Each point is reached from the start by the listed moves, each made once or not at all, plus a little noise. Is the number of moves made odd or even? Then give how often each move was made.

Moves:
(1): [ 42 -24]
(2): [27 65]
Start: [-14   1]
Points:
[ 28 -21] -> odd (1, 0)
[14 68] -> odd (0, 1)
[55 45] -> even (1, 1)

Moves:
(1): [ 71   0 -18  14  -3   7  -1]
(2): [ 8 80 12 -7  0 21 -1]
(3): [ 15 -18  54  26   8  12 -13]
(4): [-18   3 -48  74  12  -6  -6]
(5): [ -4 -12  -1 -27  83 -11  15]
(6): [-22  -9 -19  -2   0  86  10]
Start: [ 40 -14 -19  26 -34 -18  14]
Points:
[ 13 -33 -41  -1  50  55  42] -> even (0, 0, 0, 0, 1, 1)
[ 11 -39 -35 121 -13  71   4] -> odd (0, 0, 1, 1, 0, 1)
[107 -11 -31  42 -37 -14  17] -> odd (1, 0, 0, 0, 0, 0)
[44 37 -4 92 68 -2  9] -> even (0, 1, 1, 1, 1, 0)
[ 21 -21 -35  30 -29  64  20] -> odd (0, 0, 0, 0, 0, 1)

Moves:
(1): [ 75   5   3 -23 -12   1 -15 -10   0  11  12 -18  -1   0]
(2): [  4  88  12   9 -12   9  -5  -3 -12   7  -5  -5  17  10]
(3): [-10  -2  83   7  -5   2  10  -7  -1   0   5  16  21   5]
(4): [ 7 -7 -7 57 -8  2  8 -8 -7  0 12 -6 -7 -4]
(5): [  2   4  -2   6  63  -2   6 -23   0  19 -18  -4 -13   0]
(6): [ -5 -12   1   6  -2  61 -14  -9   3   6 -20  -9   2  -8]
(7): [  1  -3  -3  -1 -15  14  73  -4  10  -7  -2 -11  -4  -3]
(8): [ 4  6 12 -3 10 11 11 64  7 11 -2 -4  3  3]
(9): [ 11  -1  -3  13  14  -6  -7  -1  82  -6  10  20  10 -16]
(10): [ -9  -8  -8   1 -17  -3   4 -21   1  68  -3   9  13  16]
(11): [-16  15  -6 -12   1  27   7   4   0   7  74  12 -24   9]
Start: [ 24  27   6 -38 -41 -14  23  14   7 -32 -17 -32   4  12]
Points:
[  1  37  90 -29 -36  23  46  53 102  46  67  23  27  30] -> odd (0, 0, 1, 0, 0, 0, 0, 1, 1, 1, 1)
[ 73  37  88 -59   5  72  13 -32   8  14  36 -35 -12  21] -> odd (1, 0, 1, 0, 1, 1, 0, 0, 0, 0, 1)
[ 13 114 104 -22 -67   3  46  39   1  52 -20 -16  54  45] -> even (0, 1, 1, 0, 0, 0, 0, 1, 0, 1, 0)
[ 91 121  18  -7 -65  93  14  48  -3   8  53 -60  -3  22] -> even (1, 1, 0, 1, 0, 1, 0, 1, 0, 0, 1)
[ 92  20  95 -27  12  47  16   2  99  77 -32 -21  39   9] -> odd (1, 0, 1, 0, 1, 1, 0, 1, 1, 1, 0)
[111 108  14  10 -87   8  84 -13  -3 -20   0 -73  13  15] -> even (1, 1, 0, 1, 0, 0, 1, 0, 0, 0, 0)
[-14 107  86 -32 -81  81  26 -27  -3  58  40 -13  31  44] -> odd (0, 1, 1, 0, 0, 1, 0, 0, 0, 1, 1)

Moves:
(1): [-11 -12 -20  -7  23   4  27   8  -1  16   3  -7  -7  17 -25 -33 -12]
(2): [ -8 -27  24  24 -13 -30  18  -5  11  25  40  29 -17  32  18  25 -29]
(3): [ 14   3 -36  26 -19  -3 -17 -53 -27  -1  28 -26 -13   1 -43   1  33]
(4): [  7  -2   8  12 -10  23 -36   6   7  -5  -8  -3  20  29 -16 -14  39]
(5): [ -9  25  -9  21 -20  19  -4  30  27  30 -23  23  28   1 -34 -41   1]
(6): [ -1  38 -38  -9 -14   8   7 -24  13  43  26  -6  13  36  17 -14  15]
(7): [  1  12   1 -23  20  17  22  10  -2 -26   8  -8  23  27 -11  38  12]
(8): [-26 -11   4   3 -40  22 -36  14   5   4 -15 -33   5  33 -20 -17  14]
(9): [ 20  13   9   0 -24  15  -2 -13   6   6   3  -9  20  11  -4 -19   9]
(10): [ -6 -36  12  38  -4 -19 -61 -69 -40  13  -5  -2  40 -31 -10  46 -14]
(11): [-22  -9   9 -21  12  -7 -14 -19   8 -32   5  29  -8 -10 -14  17  10]
(12): [ 37 -22  -5  26  -1 -27 -31 -39 -45  11  19  24  -4  25  28 -21 -39]
(13): [-13 -14  -3  33  -6 -13   3  -8  18 -27  -5 -33  17  11  -8   2 -37]
(14): [  8  -5 -13  15   4  12  20  18  -5  20  28  -8   4   2  -7 -12 -15]
Start: [  4  -2  -6 -11  -8 -40   3  20   9  13  17  13  -5  -8  23 -36  -3]
Points:
[ -24    2 -102   51  -25  -27  -40  -87  -19  101   78   18   52    7
  -94  -75   15] -> odd (1, 0, 1, 0, 1, 1, 0, 0, 0, 1, 1, 0, 0, 1)
[ 23  49 -73 -24 -26   1  19 -58   4  23 113 -14  32  57 -41 -24  63] -> even (0, 0, 1, 0, 0, 1, 1, 0, 1, 0, 1, 0, 0, 1)
[ 44 -39  35  88 -62 -40 -91 -61 -29  71  51  67 103  87  -4 -20 -22] -> odd (0, 1, 0, 1, 1, 0, 1, 0, 1, 1, 0, 1, 0, 0)
[   1  -73  -71  121  -20  -74  -74 -110  -56   45   68   13   55    8
  -89  -77  -77] -> even (1, 0, 1, 0, 1, 0, 0, 0, 0, 1, 1, 1, 1, 1)
